Each row is a point. To make a cloud, some directions were put in groups of two or more. Within a group, all points are equally far from the middle, so they leave a hole (a ring in 2 directions, a hollow ball in 3). The other directions are filled evenly. Then the cloud was stretched, turned, moved and blurred a little. Count the holes, and give their numbers of directions, smallest first.
(in the rows, 128 means zero)

Cloud, 19 rows:
[[136 120  83]
 [ 86 133 170]
 [100 103 160]
 [134 168 135]
 [145 149 159]
 [ 77 120 152]
 [152 156 146]
 [103 124  93]
 [ 85 111 159]
 [168 118 117]
 [ 94 105 129]
 [116 151  82]
 [ 75 127 140]
 [104 122 178]
 [122  97 135]
 [119 167 139]
 [121 160  84]
 [ 98 149  95]
 [151 122  85]]
Holes: 1 (3)

Cloud, 32 rows:
[[ 93 105 167 111]
 [126 151 136  79]
 [ 95  72 118 166]
 [162 107 139 150]
 [ 84 155 138 128]
 [ 80  93 110 123]
 [154 101 143 157]
 [ 90 142 125 147]
 [149 159 140 104]
 [ 95 120 142 162]
 [101  97  92 150]
 [139 107 119  91]
 [102  72 147 127]
 [164  86 127 153]
 [145 125 159  87]
 [129  59 134 146]
 [ 85 120 169 115]
 [123 114  91 146]
 [138 121 131  82]
 [137 129 173 101]
 [ 90 149 131  90]
 [145  97 111 101]
 [136  81 150 109]
 [ 71 101 134 114]
 [ 88 162 135 109]
 [ 98  81 155 119]
 [144 134 105 138]
 [103  95  94 125]
 [103 155 132  86]
 [158  87 105 123]
 [155 122 153 142]
 [ 99  72 120 169]]
Holes: 2 (2, 2)

Cloud, 46 rows:
[[119 113 110 108 187 103]
 [ 79 103 114 119 170 162]
 [144 145 153 168 156 113]
 [114 121 111 111  71 135]
 [180 105 149 139 137 162]
 [159 169 130 143 105 161]
 [ 75  96 128 142 118 122]
 [141 122 172 140 172 124]
 [160 108  90 100 154 146]
 [ 86 112 127 162 108 118]
 [126 137 157 102 116 189]
 [154 104 111 172 127 104]
 [177 147 113 149 144 162]
 [165 132 176 104 128 121]
 [140 120 141 146 141  77]
 [109 126 141 184 115 143]
 [ 93 127 171 121 164 159]
 [ 65 129 117  96 131 118]
 [ 65 117 122  93 139 119]
 [133 115 157 126  89 179]
 [115 126 107 163 125  89]
 [150 100  91 157 131 103]
 [137 148 114 178 144 166]
 [107  71 138 148 113 147]
 [123 130 130 182 119 107]
 [110 172 163 124 110 148]
 [122 102 132  66 116 115]
 [118  74  98 114 156 146]
 [137 170 103 123 119 170]
 [133  99 152 122  83 164]
 [100 136  76 153 152 134]
 [122 128  98 126 166  82]
 [106  98 150 167 112 164]
 [135  64 129 129 113 144]
 [ 70 118 112 124 163 158]
 [112  85 105 116  93 154]
 [136 116  73 155 116 118]
 [ 79 129 132 138 164 173]
 [147 107 159 154 153 101]
 [110 115 100  97 127 185]
 [114 145 100 123 143  76]
 [158 143  81  99 125 114]
 [128 100 137 134 176 178]
 [115 104 140 129 185 169]
 [ 93 160 165 145 128 144]
 [143 105 165 154 170 140]]
Holes: 3 (2, 2, 2)

Cloud:
[[185 182 126 122 130 112 143 135]
 [100 154  95 110  99  92 181 138]
 [128 135 106 165 135 133 125  92]
 [101  96  96 120 152 160 115 132]
 [110  90 101  95 128 115 182 114]
 [157  95 105 131  92  78 142 110]
 [156 139 101 149  95  95 117 180]
 [147 109 109 114  77 111  77 121]
 [127 117 130 138 133 105 169 196]
 [ 97 113  92 123 134 108 147 196]
 [166 114 140 160 158 112 160  93]
 [168 131 110 124 134 138 140  81]
 [135 124  85 141 113 105  71 106]
 [108 107 159  97 100 120 163 118]
 [127 148 140 134 171 130  86 155]
 [133  89 110  98 110 151 154 132]
 [ 88 188 120 116 109 116 148 109]
 [ 93  96  97 114 151 127 163 182]
 [124  73 158 139 106 129 106 102]
 [147 154  87 144 131 107  82 106]
 [ 92  96 107 118 135 127 190 164]
 [122 192 124  97 133 110 154 112]
 [100  87 120  90 163 128 117 157]
 [140 119 128 119 136  98 198 110]
 [143 137 153 131  68  88 140  78]
 [103 174 136 119 103 117 109 169]
 [ 88 150  94 118  89 113 180 141]
 [145  98 125 120 135 136 131 200]
 [150 128 164 130 144 105 163 164]
 [122 137 140 155  56 107 132 114]
 [192 149 144 134 128 135 151 122]
 [ 99 108 154 145  94 116 164 122]
 [185 156 136 121 132 136 157 141]
 [144  71 138 119 125  91 138 160]
 [115  75 148 151 124 102  95 117]
 [157  80 106 158 148 122 120 143]
 [166 121 155 139 115 143 133 176]
 [146 153 160 139 151 138 105 158]
 [135 110 111 111 167 121 177 170]
 [116 131  91  99 102 123  75 122]
 [ 88 113 112 120 105  74  99 168]
 [188 155 152 138 168 114 127 115]
 [ 87 116  96 109  74 125  97 145]
 [113 104 161 111 141 107 132 158]
 [106 191 101 103 128 117 148 105]
 [139  99 110 135 148 156 151  93]
 [ 80 155  82 120 133 110 165 128]
 [113  96 125  96  75 102 174 119]
 [142 121 123  97 146 142  82 106]
 [140 164 143 134 163 136 156 169]
 [104  61 146 115  95 123 154 125]
 [114 106  94 118 112  62  95 136]
 [ 87 164 135 125 119  84 123 133]
 [139 103 142 112 160  88  96 115]
 [111 137 121 140 183 108 163 133]
 [ 89  94 113 124  88 143 103 152]
 [108 115 154 111 108 153 146 158]
 [166 161 144 142 116  77  97  84]
 [128  71 126 112 126  97 167 152]
 [120 137 113 122  80  70 175 133]
 [136 142  98 149 144  99 147 186]
 [104  96 115 104 112  80 103  79]
 [142 138 143 108 160 153  98 106]
 [105 141 131 158  99 111 167  99]
 [ 88 128  85  81 125 104 109 127]
 [164  86 116 118 122  82 129 148]
 [141 131 107 163 167 114  82 125]
 [144 159 123 136 134  69 131  76]
 [124 180 137 142 124  77 124 149]
 [ 81 141  80 111 152  98 105 148]
 [152 141  96 145 127  89  86  81]
 [112 100 129 129 145 156  92  99]
 [ 72 131 121 107  69 105 131 156]
 [124 172 143 136 135 146 139 157]
 [141  81 145 129  90 117 181 109]
 [141 108 117 164  81  82 127 161]
 [145 164 141 129  92  68 113 163]
 [101  91 137 101 153 120 113 172]
 [120 149  82 129 135  77 146 155]]
Holes: 3 (2, 3, 3)

Cloud:
[[169 193 119 108 149 121 182 150 138]
 [155 150 106 135 122 117 152  93  79]
 [ 85 134 114 134 126  97 157  85 136]
 [205 141 146 128 120  95 146 160 121]
 [131 144  81 132 146 130 122 125  79]
 [152 122 117 118 131 121  69 162 111]
 [ 81 175 128 126  93 145 176 117 150]
 [112 124 146 146 172 103 102 121 104]
 [136 158  88 153 173 140 131 165 140]
 [131 191 131  92 131 119 125 110 149]
 [163 191 105 146 124 159 128  98 132]
 [ 73 143 134 125 119 108 141 128 160]
 [145 173 133  95 146 137 148 166 116]
 [184 136  94 171 149 157 125  90 144]
 [142 107 172 119  81 162 164 127 152]
 [147 103 118  94 121 102 149 165 107]
 [123 148 111 121 157 162  99 117  89]
 [162 147 143 180 164 146 121  99 119]
 [127 139 125 140 182 104 140 138 148]
 [117 133 148  72 115 137 152 147 120]
 [187 137 145 105 118 115  79 123 112]
 [111 190 156 115 124 118 142 125 159]
 [168 155 126 112 106 164 112 174 112]
 [171 148 100 117 115 112 191  94 111]
 [ 84 172 111 123 111 151 188 133 145]
 [181 105 147 128 163 111 123 143 135]
 [129 144 157 149 141 134 180 116 111]
 [102 151 122 148 156 164 116 142 107]
 [196 161 143 137 130 128 202 109 149]
 [190 138 162 151 144 160 151 140 132]
 [132 170 115 108 106 123 101 172 133]
 [154 129 133 163 184 133 110 134 125]
 [179 131 120 117  87 176 176 157 141]
 [109 130 182 123 129 155 132  87 112]
 [121 174 129  83 120 123 157 171 169]
 [156 143 168 144  82 160 120 161 131]
 [ 87 151  98 144 140 159 159 110 128]
 [146 115 142 135  99 185 151 158 128]
 [165 121 120 127  97 139 105 122 155]
 [155 121 174 119 141 165 134  95 126]
 [151 176 124 144 105 160 134 105 108]
 [103 139 119 121  87 100 147  91 121]
 [143 151 125 119 179 163  83 102 115]
 [157 144 172  93  90 100 149 130 122]
 [197 183 125 100 139 143 148 113 152]
 [163 161 113 111 182 153  97 107 113]
 [ 89 149 132 108 117 119  92 166 106]
 [160 142 146 171 175 143 135 141 139]
 [184 141 111 147 129 116  90 100 133]
 [167 141 121 140 190 144 133 112 150]
 [141 147 164 148  95 165 153 115 115]
 [106 145 130 157 147 111 143 142  91]
 [148 152 182 116 111 105 150 116 162]
 [123 136 102 142 176 144  99 109  84]
 [191 138 174 114 110 111 134 145 160]
 [114 115 195 130 104 117 133 156 124]
 [156 165 113 110  79 154 191 134 128]
 [168 118 163  91 120 125 138 184 169]
 [187 189 109 128 114 154 178 141 172]
 [ 67 140 148 132 100 159 145 134 120]
 [177 163 104  93 119 141 186  93 132]
 [116 164 145 128 145 136 198  81 151]
 [151 136 133 106 161 143 166 141 127]
 [180 148  97 121 111 145 165 129  96]
 [208 153 133 161 165 141 123  92 129]
 [173 155 143 135  98 153 105 167 155]
 [159 134 168 151 133 165 143 104 115]
 [156 128 129  67  87 136 146 117 127]
 [105 157 146 149  80 123 131 152 138]
 [133 184  93 162 126 130 157 156 110]
 [119 139 138 113 145  92 112 198 115]
 [187 135 151 110  91 163 165 100 123]
 [182 115 116 141  85 122 133 171 112]
 [109 179 100 140 116 149 160 143 105]
 [130 128 106 107 150 117 176 117 107]
 [139 131 144 139 122 171 184 106 169]
 [120 157 105 154 178 123 120 165 117]
 [208 138 103 142 163 130 136 114 157]
 [ 99 126 174 117  78 100 176 169 122]
 [ 99 163 133  78 133 119 143 102 154]
 [182 111 126 140 119 170 161  85 119]
 [105 119 118 134 138 172 140  83 108]
 [184 151 107 154 130 133 178  62 152]
 [149 184 113  99 145 123 193 118 142]
 [140  83 153 105  98 133 137 123 142]
 [215 123 126 119 140 113 140 172 113]
 [114 123 142 112 123 162 177 132 134]
 [175 117  88 115 116 121 146 122  98]
 [136 159 131  72 133 125 137 136 157]
 [103  85 152 123 101 140 108 119 117]
 [144  95 158 126 112 115 151  88 156]
 [173 177 103 152 139 111 173  98 154]
 [ 89 157 114 102  94 131 113 116 109]
 [150 111 166 137  64 141 134 157 127]
 [102 163 156 121 114 104 153 116 171]
 [136 117 121 178 120 158 177 134 139]
 [120 142 157 145  92 158 156 118 179]]
Holes: 3 (2, 3, 3)

Cloud (92 x 9):
[[161 152 116 103 103  86 106 148  83]
 [124 115 146 103  88 121 169 103  84]
 [125 101 118 137  66 121 145 147 116]
 [113 132 170 146 122  95  92 119 148]
 [164 116 100 163  91 112 104 113 145]
 [156 111 163 146 109 126 190  97 113]
 [107 148 108 103 100 138  84 108  84]
 [113 165 151 110  78 116  84 137 156]
 [ 93 174 128 110 140 161 156 110 122]
 [149 122 159 105 131 163 161  97  89]
 [107 102 118 133 175 109 143 156 135]
 [153 125  95  99  59 150  97 113 132]
 [132 111  81 138 101 153 135 155 114]
 [147 134 129 158 106 108 146 157  77]
 [162  83  99 139 104 121 114 128 100]
 [ 97 150 128 140 126 165 126  60  84]
 [114 103 146 165  64 145 103  78 101]
 [ 78 130 117 164 120 131 130 149 102]
 [168 151 126 127 111 150 146  75 149]
 [118 117 170 131 152 130 169 107 117]
 [136 178 126 118 110 137 165  77 139]
 [173  88 155 128 146 119 160  94 144]
 [174  91  97 146 139 145 140 122 113]
 [116 135 100 116  82 168 101  72 118]
 [140 123 151 130 126  73 107 135 157]
 [ 88 180  91 119 121 123 113 146 152]
 [119 115 106 163  84 115 117 126  97]
 [153 103 119 138 181 122 157 126 126]
 [131 123 136 119 123 175 128 139  69]
 [ 83 157  97 124 123 136  78 109 112]
 [135 117 134 181 106 108 158  71  85]
 [157 155 134 132 129 133 131 120 163]
 [132 101 130  86 138 169 101 164 124]
 [134 122  91  95 123 171 122  72 111]
 [144 153 181 125 132 122 139 109 132]
 [101  98 120 149 121 132  96  64 159]
 [143 128  89 124  98 183 185 104 127]
 [175 120 119 161  97 103 114 141  76]
 [190 148 145 102  74  99 127 177 101]
 [132 127 136  97 151 155  86 118 127]
 [154 142 187 117  85 152 148  88 117]
 [132 101 140  98 146 137 113  68  86]
 [101 122 146  94  71  96  97 167 140]
 [134 199 125  94 105 106 169 133 108]
 [123 190 162 125  95 130 139 138  99]
 [125 118  82 118  90 106 125 145 127]
 [185 119 145  80 124 156 137 121 125]
 [120 147  65 131 116 116  87 131 100]
 [198  91 122 149  96 167 138 104 131]
 [146 133 143 143 101  87 179 121  98]
 [147  98 177 139 144 139 101  85 139]
 [130 115 179 108 108  99  78  97 129]
 [132  99  99  81 101 128 140 108 116]
 [128 151 183 112  69 129 112  93  97]
 [130 120 158 121 170 149 109 102 100]
 [ 90 152 165 151 145  91 140 129  91]
 [ 84 130 140 103 141 124 109  94  95]
 [116 135 111  88 150 158 161 114  92]
 [148 125 170 130 115 160 182  97 136]
 [171 113 121 130 119 106 121 145  68]
 [106 107 113 129 122  85 124 139 103]
 [117 111 115 159 128 186 115  71 113]
 [120 172 133 154 134 121 148 102 153]
 [137 106 164 111 109 101 107  90 169]
 [133 138 100 145 119 179 122 141 112]
 [145 125 129 165 141 154 140 127 128]
 [ 70 171 155 126 134 100 112 118 118]
 [151 109 100 133 112 110 103 145  73]
 [196 114 170  83 105 144 150 107 134]
 [144 131 152  96 117  84 152  79 113]
 [ 98 136 188 129 103 109  85 147 101]
 [152 104 178 140  91  82 104  89 130]
 [153 125 110 149  86  92 192 108 149]
 [140  88 159 117 133 102 134 122 157]
 [133 122 113 101 146 144  55 123 110]
 [128 127  94 134 178 168 130  83  89]
 [160 167 115 126 108  86 138  63 127]
 [174 124 115  97 149 148 183 102 136]
 [121 125 105 135  77 155 123 146 167]
 [154 146 104 126  65 118 110  69 107]
 [122 153  74 147 129 155 124 102  71]
 [183 145 106 127  74 136 125 181 131]
 [146 114 112 114 157 174 147  77 139]
 [113 169 119 163 154 138 149 139 138]
 [ 96 136 104 161 131 160 123 136 125]
 [144  82 126 126 115 126 137 159 103]
 [156 152 149 130 182 110 135  78 107]
 [122 124 134 114  61 122  71  69 124]
 [109 130 111 129 102 133 158 116  68]
 [121  95 152 113  86  92 106  96 123]
 [153 128 116 145 171 149 144 133 128]
 [164 136 160 112  73 102  80  78 144]]
Holes: 1 (6)

Cloud:
[[135 106 135  78 134  98 113 180 120]
 [ 91 144 104  80 175 102 115 151 160]
 [138  65 170  88 135 143 105 111 138]
 [119 190 106 111 103  96 130 135  96]
 [103 103  79 105 147 103  83 110 121]
 [135 154  63 156 123  90 105 143 168]
 [120 119 142 142 161 175 123 141  98]
 [162 124 122 180 104 129 128 129 125]
 [116 111 116  96  72 118  88 117 118]
 [125 164 114  92 168  96 172 155 123]
 [105 163  93 109 115 144 125 175  98]
 [122  76 143  95 101 132 144 109 133]
 [141 140 149 140 140 112  92 177 126]
 [148 156  89 131  89 110  61 114 148]
 [117 143  86 128  73 121  77 136 110]
 [154 113  98 116  98 122  97 183 136]
 [129 122 123 108 117  82 125  84  96]
 [118 125  92  80  99 100 142 159 147]
 [113 139 128 130 118  56 133 114 142]
 [103 117 145  88 172 131 113 164 176]
 [ 79 121 124 129 101 132  98  97 123]
 [ 99 138 154 117 146 148 110 141 187]
 [183 150 116 111 115 112 117 121  96]
 [133 175 145  93 145 116  91 125 134]
 [139 151 103  82 121  91 183 138 151]
 [ 98 122 167 124 139 106  96 146 152]
 [111 140 112 158 164 131  95  95 130]
 [136 131 126  74  78 139 129 129 124]
 [133 146 174 111 138 136 150 155 142]
 [142 146 135 139 166  92 112 142 146]
 [176 142 126 135 134 142  97 120  93]
 [ 99 153  99  70 162 133 142 149 174]
 [ 91  85 117 116 132 104 111 139 176]
 [105 163  77 122 133  67 144 151 123]
 [118 151 102 114 103  88 117  95  85]
 [ 99 149  95  64 152 117 155 157  93]
 [124 132 139 101 131  93 133  83  94]
 [147 111 141 138 155  91 137 111 106]
 [119  71 152 121 105 121 102 116 168]
 [105 166  87  86 164 120 117 114 125]
 [153 158  83  97 170 133 128 155 131]
 [ 94  96 113  82 145 113 146 119  86]
 [120 150 114 131 126  63  73 131 160]
 [122 104 108 141 102 110 154 175 115]
 [122 148 128 129 123 150 117  73 150]
 [ 93 108  98 124 189 142 132 123 127]
 [120 176  80 141 153 102 102 146 159]
 [ 84 119  92 132 134  99 130 185 118]
 [129  96 107  99 139 139 169 111 124]
 [ 99  96 137  82 179 169 117 108 153]
 [105 162 110 151 109 116  87 138 179]
 [147 110 140 113 143 124 105  63 180]
 [112 138  92 143 176 124 169 134 125]
 [149 112 133  99 171 132 176 137 169]
 [167 164  94  97 140 108 164 155 115]
 [129 110  80 119 124  85 115 154 172]
 [129 109  88 137 127  68 107 133 175]
 [130 154  72 147  86 108  66 109 118]
 [151  88 132 103 191 148 138 122 125]
 [132  96 147 100 126 155  67 112 144]
 [127 186 107 103 109  92 133 130  92]
 [151 154 126 107 121 123 144  95  89]
 [131 110 123  87 166 108 101 181 137]
 [135 152 104 128 160  82 168 165 103]
 [130 146 127 107 158 151 103 189 125]
 [137 108  99  78 126 121 161 121  91]
 [156 169 112 118  93 136 135 166  98]
 [131 164 122 114 110 124 124 140  61]
 [104 121  70  93 134  97 120 149  79]
 [101 145 133  87 173 115 103  78 129]
 [134  94 118  59 122 135  97 116 159]
 [112  97  83 132 140 124 158 128 124]
 [ 87 134  96 144 153  94 137 103 127]
 [126 163 107  81 114  77 137 111  99]
 [122 124 130  89  88 110  71 141 169]
 [140 110 160 105  95 105  91  93 106]
 [120 119 132 157  83  99 132 116 114]
 [126  99 152 115 107 142 129 121 190]
 [132 115 115 149 115  90  44 109  93]
 [ 95 130  92 126 140 119 169 185 113]
 [111 157  93  94 107  55 103 118 141]
 [122 117 129 134 149  85  90  98 198]
 [129 160 129 113 129 127 108 166  63]
 [105 131 117 107 134  93  61  73 143]
 [153  80 137 136 147 152 135 162 141]
 [114 129 122 163 139  83 124 118  89]
 [128  90 133 102 156  84 112  93 113]
 [112 192 112  96 146 113 113 115 177]
 [127 138 147 135  98  78 123 148 123]
 [ 91 114 139 115 164  79 118  87 149]
 [154 116 130  94 164 118 180 174 132]
 [111 116 124 129  93 123 122 124  70]
 [115  74 140  98 159  84 118  97 149]
 [ 97 120 136 135  80 119 126  91 150]]
Holes: 3 (2, 2, 4)

Cloud, 90 rows:
[[140 134 145 182 124 134 108 139 133]
 [ 94 145  89 150 116 114 141 110 114]
 [117 109 120 187 100 172 137 152 131]
 [142 131 148 125 153 150 149 176 121]
 [112 141 153 112 110  86 166 106 167]
 [124 123 140 142 130 164 116 145  91]
 [107 125 123 179 128 126 137 139 109]
 [111 160 103 144  89 111 109 138 186]
 [155 135 180 167 141 109  76 132 138]
 [121  93 184 155  96 110 130 137 106]
 [126 109  90 173 123 152 147 156  94]
 [129 127  84 116 118 127 163 137 160]
 [147  84 167 118 127 125 126 132  96]
 [146 118 169 150 124 145  85 157 147]
 [189 174  96 134 145 151 123 150 153]
 [100 134 130 200 117 115 131 125 133]
 [141 159 146 114  70 153 125 147 107]
 [172 110 154 120 114 133 179 159 137]
 [ 98 145 125 109 114 112 134 116 141]
 [124 169 125 150  95 138  98 138 161]
 [161 117 167 153  92 144 159 130 175]
 [166 128 185 123  88 131 152 147 164]
 [117 131  63 109 176 127 155 106 118]
 [116 119 122 169  64 140 146 168 129]
 [167 110 151  87 154 119 145 112 134]
 [131 166  90 171  92 134 106 145 115]
 [145 158 181 140  47 135 141 167 149]
 [101 132 135 142 147 107 120 160 158]
 [130 146  78  90 138 179 171 131 118]
 [179 132  94 162 100 129  91 124 131]
 [164 102 107 159 105 112 148  94 114]
 [155 128 120  92 153  89 138 110 139]
 [179 112 108  98 101 143 149  92  71]
 [164 130  87 141 132 135 102 167 142]
 [202 172 116 141 104 143 127 148  92]
 [ 70 155 123 148 125 126  92 179 133]
 [125 146 165 101 114 149 139 148 120]
 [123 171  88 129  96 145 114 115 115]
 [133 155 116 125 133 155 189 155 155]
 [175 133 147 170  96 101 144 129 121]
 [ 97 151 141 132 124 168 109 162 141]
 [138 104 170 114 130 153 158 127 130]
 [127 162 100 170  92 134 116 144 128]
 [126 109 199 155  88 157 121 150  88]
 [153 201  96 144  93 111 139 130 154]
 [149 181 159  89  74 122 174 131 161]
 [ 98 151  91  99  79 150 134 137 117]
 [ 87 143 100 175 128 134 139 159 120]
 [116 167 151 115 130  93 137 157 156]
 [192 117 117 103 150 107 130 140 106]
 [105 150 137 145 108 109  94 110  83]
 [177 120 134 143 118 108 184 138 163]
 [143 177 156 119  59 159 112 119  93]
 [141 182 103 161  54 174 103 128 143]
 [170 162 134 106  85 161 167 109  76]
 [145 136 159  98 105 152 137 122  78]
 [129 159 100 114 123 125 128 132 168]
 [146 148 187 113  91 135 140 150 147]
 [124 170 136 136 117 135 101 114 108]
 [110 192 110 144  76 146 143 152 179]
 [180 173 180 161 100 110 129 159 181]
 [118 175 123 101 144 134 126 133 105]
 [140 107 122 137 116 170 152 169 162]
 [169 149 142 112 133 137 187 117 129]
 [110 146 120 171 113 163 184 163 102]
 [167 120 148 136 112 122 152 162 160]
 [122 150 103 117 135 134 112 174 113]
 [129 126 171 146 120 139 182 165 137]
 [139 146 125 137  56 112 112  88  99]
 [177 137 146 132 132 153 162 110 110]
 [156 152 106 176 126 171  90 153 164]
 [139 145 103 141  59 164 168  90 117]
 [155 107 120  92 128 131 126 128  71]
 [106 145  90 113 134 121 154 146 135]
 [ 90 109 128 115 130 132 136 147  95]
 [123 156 111 116  91 166 119 162 110]
 [163 159  94 143 122 163 123 196 102]
 [108 159 129 164 100 153 161 181 115]
 [133 153  64 133 143 150 107 119 124]
 [129 164 101 171 154 172  79 137 116]
 [133 176 143 188  86 127  87 126  85]
 [135 140  98 146 177 102 107 124 120]
 [178 155 178 173  70 117 117 133 161]
 [123 155  96 111  90 160 117 147 113]
 [101 107 166 149 149 135  95 144 143]
 [142 144 151 106  66 148 136 132 151]
 [205 141 110 125 145 140 144 157 143]
 [120 101 159 131  50 160 155 138 111]
 [175 144 126 148 101 106 109  63 111]
 [107 159 162 139 143 119 153 159 154]]
Holes: 0
